Every row gives one point. Each copy is the shape, with its points in the same order, stretched, turned, moved and blurred by noise. Some copies are also mirrored. Which?

Shape (8 x 2)
[[ -4  20]
 [ 31  -1]
 [ 21 -22]
 [-21  53]
 [ 35 -19]
 [ -6 -26]
 [ 42  12]
 [ 42 -16]]
Copy 1 (8 x 2)
[[ 10  15]
 [-30  11]
 [-30 -12]
 [ 42  39]
 [-43  -5]
 [-10 -29]
 [-31  29]
 [-46   1]]
Copy 1 is: mirrored
Copy 2 (8 x 2)
[[-20  20]
 [ -2 -21]
 [ 19 -12]
 [-52  40]
 [ 17 -27]
 [ 26  16]
 [-15 -29]
 [ 13 -32]]
Copy 2 is: mirrored

Shape (7 x 3)
[[ 79  50  20]
 [-11   4  13]
 [-11 -15 -14]
 [-10  15  -2]
 [-16   3   7]
 [ 16  15  -1]
 [-15  19 -14]]
Copy 1 (7 x 3)
[[ 80  49  48]
 [ -6  -9  22]
 [ -8 -12  -8]
 [ -5   9  14]
 [-10  -5  16]
 [ 16  11  15]
 [-13  14   9]]
Copy 1 is: only turned
Copy 2 (7 x 3)
[[ 44  83   5]
 [-16  -3  -9]
 [ -1 -25 -28]
 [-14   4 -26]
 [-18  -8 -14]
 [  8  17 -17]
 [-18   3 -39]]
Copy 2 is: only turned
Copy 3 (7 x 3)
[[ 35   4 -95]
 [ -6   8   4]
 [ 16   4  24]
 [  7  26   3]
 [ -5  13  11]
 [ 20   9 -17]
 [ 17  33  11]]
Copy 3 is: mirrored

Shape (12 x 6)
[[ -5  11  48 -19  28  -2]
 [-25  -7 -14  -7  -2  21]
 [  8 -29 -12  -1 -51   6]
 [  2 -26 -30  29 -31 -21]
 [-12 -23  -4  29 -24  -3]
 [ 25 -16 -39 -14   3  21]
 [-37  40  44   2  13 -52]
 [ 21   2  -4  32 -20   2]
 [ -3 -20 -17  41 -42   7]
 [  8 -50 -12  18 -14  -8]
 [ 22  -3  -8 -35 -13   7]
 [-20  35  58 -42  37   8]]
Copy 1 (12 x 6)
[[ 30  -7  43 -14   6 -26]
 [ -4  -9 -24  -4 -24 -18]
 [-19   3   1  -6 -70  20]
 [-52   7   7  24 -51  25]
 [-21  -2  10  23 -49   5]
 [ -8   3 -32 -12 -11  32]
 [-18  20  69  -3   0 -53]
 [ -4  29  14  26 -34  23]
 [-25  10  -4  33 -67  19]
 [-25 -21  12  13 -42  30]
 [  0  10  -4 -39 -21  16]
 [ 41  -5  37 -41  17 -50]]
Copy 1 is: mirrored
Copy 2 (12 x 6)
[[ -2  33  49  -2  15  21]
 [-15  -3 -14   0 -13  22]
 [ 30 -37 -16   4 -27 -14]
 [  5 -30 -33  17   2 -32]
 [ -7 -18 -13  30  -9 -21]
 [ 22 -22 -33 -10  16  32]
 [-29  69  32   2   5 -34]
 [ 30   4 -24  35   9  -8]
 [  8 -29 -35  42 -22 -19]
 [  9 -45 -10  15  11 -15]
 [ 26  -7  -5 -27   0  20]
 [-12  63  57 -17   7  38]]
Copy 2 is: only turned
Copy 3 (12 x 6)
[[  2  -2  60   1  29 -13]
 [-31 -14 -10  12   8  17]
 [ -5 -54 -16  38 -34  11]
 [ -4 -12 -30  18 -55  -7]
 [-16 -14  -4  23 -48   6]
 [ 18 -29 -41   0   8  28]
 [-24  43  59  23  12 -54]
 [ 13  -1   3  28 -34  20]
 [-13 -22 -14  39 -56  27]
 [  1 -40 -13  -3 -44   3]
 [ 19 -39  -8  23  24   5]
 [-13   3  76   5  70 -14]]
Copy 3 is: mirrored

Shape (11 x 8)
[[  0 -21 -12  15 -39  46  14   3]
 [-31  41 -32 -79   8  12  40  41]
 [-15 -38   7   6   9 -18  36   7]
 [ 18 -26  -1  -7 -15   0   2 -50]
 [ -9 -25  19 -46  -4  60  34   1]
 [ 15   6 -20   4  -5  -1  -3   6]
 [  1  19  -4   9 -15 -18  32 -17]
 [ 32  13  44 -13 -26  -1  -6  -7]
 [-23  15 -42  32   7  37 -37  -9]
 [  0  23 -24 -32 -14 -32  20  45]
 [ 53  12  13  17   7  -5  11 -11]]
Copy 1 (11 x 8)
[[ 22 -21  -4  35 -45  34   4   0]
 [ -2  28 -15 -88 -22  39  -8  38]
 [-27 -20   4  13  -4 -10  39  25]
 [ 12 -46  -2   6  -7 -12  19 -41]
 [ 32 -46  27 -19 -13  55  21  21]
 [ 13   5 -12   5 -13 -13 -14  -1]
 [ -4  21   4  -5 -24 -15  23 -24]
 [ 28 -24  52  -3 -28 -31 -12 -14]
 [  2  12 -27  38  12  36 -47 -24]
 [-11  24 -13 -40 -41 -20 -12  32]
 [ 45   8  17  13   5 -41   7  -9]]
Copy 1 is: only turned
Copy 2 (11 x 8)
[[ 23 -28 -33  -1   4  35  44  -4]
 [-51  43 -55 -62 -42  46 -16  13]
 [-18 -16   7   3 -35 -25  21  -7]
 [ 38  -4  -1 -10   6 -11  21 -58]
 [-20 -14   4 -39 -17  65  40 -27]
 [ 25  -2 -28  -2 -13   7 -12  -4]
 [ 15  30 -17  15 -26 -12  24 -15]
 [ 49  28  30 -14 -11  17  19   0]
 [  9 -10 -49  32  45  24 -15  -5]
 [ -1  29 -39 -36 -45 -11 -10  36]
 [ 48   9  11  25 -37  12 -11 -19]]
Copy 2 is: mirrored
Copy 3 (11 x 8)
[[-43 -11  27 -24 -11  27 -16   6]
 [  5  12 -59 -94  -6   5  54   7]
 [-12 -46  16 -11  25 -17  31   5]
 [-14 -18  30 -27  16 -16 -28 -48]
 [-16 -18  16 -65  23  58  29 -29]
 [ -6   4  -4 -14   3 -12 -18   3]
 [-17  11  16 -16  -9 -35  16 -14]
 [ 39  16  39 -18 -12  11  -1 -32]
 [-47   5 -37  21  -8  11 -39 -19]
 [ 24   2 -26 -46 -20 -27  20  33]
 [  8  33  33  -3  27 -14 -13  -8]]
Copy 3 is: mirrored
Copy 4 (11 x 8)
[[ 47  -2 -32  24 -39  19  -5 -21]
 [ 22  22 -29 -86   3  47  39  34]
 [ 40  11  -1 -14  17 -37  -2 -13]
 [ 16 -39   0 -16 -37 -29   2 -41]
 [ 60 -20   5 -19  -1  49  24 -37]
 [  5 -14 -19 -12 -27 -12  -3  22]
 [  1  25  -3 -14 -34 -30  23  -6]
 [ 11 -18  47 -10 -55   6  -2  10]
 [-34  -5 -60  14 -10  18 -30 -11]
 [ 23  20 -15 -52 -23  -9   6  57]
 [ -8 -29  22   8 -29 -24  25  23]]
Copy 4 is: mirrored

Shape (15 x 9)
[[ 20 -22  17  13   2  16  -9   7 -16]
 [-21  -2  25  -9  16  13  19 -11  15]
 [ 17 -30 -23 -13  17  -3  15   5   7]
 [  5   0  -1 -13  -1   3   0   9  10]
 [ 36   2 -17  11  16  28 -44  10  15]
 [ 17  10 -11  -3 -13   7  17   1   2]
 [ 23  14  13  30   0 -37 -49 -24  16]
 [ -9  -6  24  -2   9  11  -9   0 -26]
 [-46 -21  24   0   0   4 -10  11  -5]
 [-40 -22 -24  -5   3  29   6  -1  10]
 [-27 -36 -11  14 -15  27  19   8  10]
 [ 33 -64  -2   8   8  -1  -5 -21 -95]
 [-47 -49  15   0  -3   5   5  11 -25]
 [  8 -34 -18 -12 -86  -4   2 -30  14]
 [-17 -25 -41  13  -5   0   4  11   4]]
Copy 1 (15 x 9)
[[ 33   5 -21 -14  18 -15   7  -1 -14]
 [ 21 -34  -1  13  27  17   9 -17  24]
 [-10  -5 -48  -8  15 -10  30 -11  15]
 [ -5  -9 -11 -16  12  -2   7   2  18]
 [  3  35 -28   2  20 -51 -25  -1   8]
 [ -3   9 -14  -9   8  23  16  13  15]
 [  4  31  27  -2 -31 -40   0 -44  14]
 [ 22  -6   1 -16  30   0   6 -13 -20]
 [ 12 -55  13  -3  11  -4  -8 -11 -18]
 [-15 -37 -27  25  16  18 -16  -1 -10]
 [  8 -40 -30  21   2  19  -6  19 -11]
 [ 34  38 -64 -47  26  11  46 -36 -81]
 [ 13 -60 -13  -4  11  10   7  -8 -40]
 [ -5 -20 -24 -36 -60  62 -23   1  -1]
 [-27 -15 -30  12  -9  -2   6   6 -18]]
Copy 1 is: only turned
Copy 2 (15 x 9)
[[  9 -25   4   6 -26 -18  -1  22  -4]
 [-21 -24  15 -44  -4  10 -10   3  32]
 [ -7 -15  15  18   2   8  45  12  15]
 [ -8   5   8  -8  -9   7  10   1  12]
 [ 37   2  -2  37 -13  34  -6   8 -13]
 [ -4   0 -12 -13  -7   3  20  -9  -2]
 [ 66  -5  -6  15  -8 -25 -20 -32  34]
 [ -5 -21  22 -16 -10 -23 -21  12  -6]
 [-41 -16  22  -6  -7 -20 -33   9  24]
 [-54 -21   9  13  16  24  -8  -5  10]
 [-56 -32 -14  13  -8   7   2   7  15]
 [  9 -73  38  41 -15 -74  36  10 -53]
 [-59 -37  25  10  -9 -37 -14  16  14]
 [-44 -12 -25  23 -49  -3  40 -74   6]
 [-33 -11  -9  40  18   2  15  -4  13]]
Copy 2 is: mirrored
Copy 3 (15 x 9)
[[-10 -16  27  26   6  23  -7  -1   6]
 [ 24  21  12  -2   8  25  17 -46  -9]
 [ 19 -14 -15   4  29  29  -9   8 -11]
 [ 20   6   0   4   5   6 -11  -7   4]
 [-12  18  -2  29  29  15 -33  24  55]
 [ 10  -1  -4  23  -6   2  11  11   6]
 [ -6   5  30 -46  11 -31 -26  12  38]
 [  0  12  26  15 -15  15 -20 -22 -14]
 [  5  -3  18   9   3   1 -17 -69 -13]
 [ -5   8 -37  16   8  20  -4 -47   1]
 [-12 -19 -13  24   8  20  13 -51  -1]
 [-43 -54  27 -10 -15  54 -34  35 -54]
 [  0 -25   9   8  -2  11 -28 -60 -37]
 [  0 -78 -31 -14 -54 -18  18 -10  31]
 [-12 -15 -37  10  23  -1 -16 -22  -3]]
Copy 3 is: mirrored
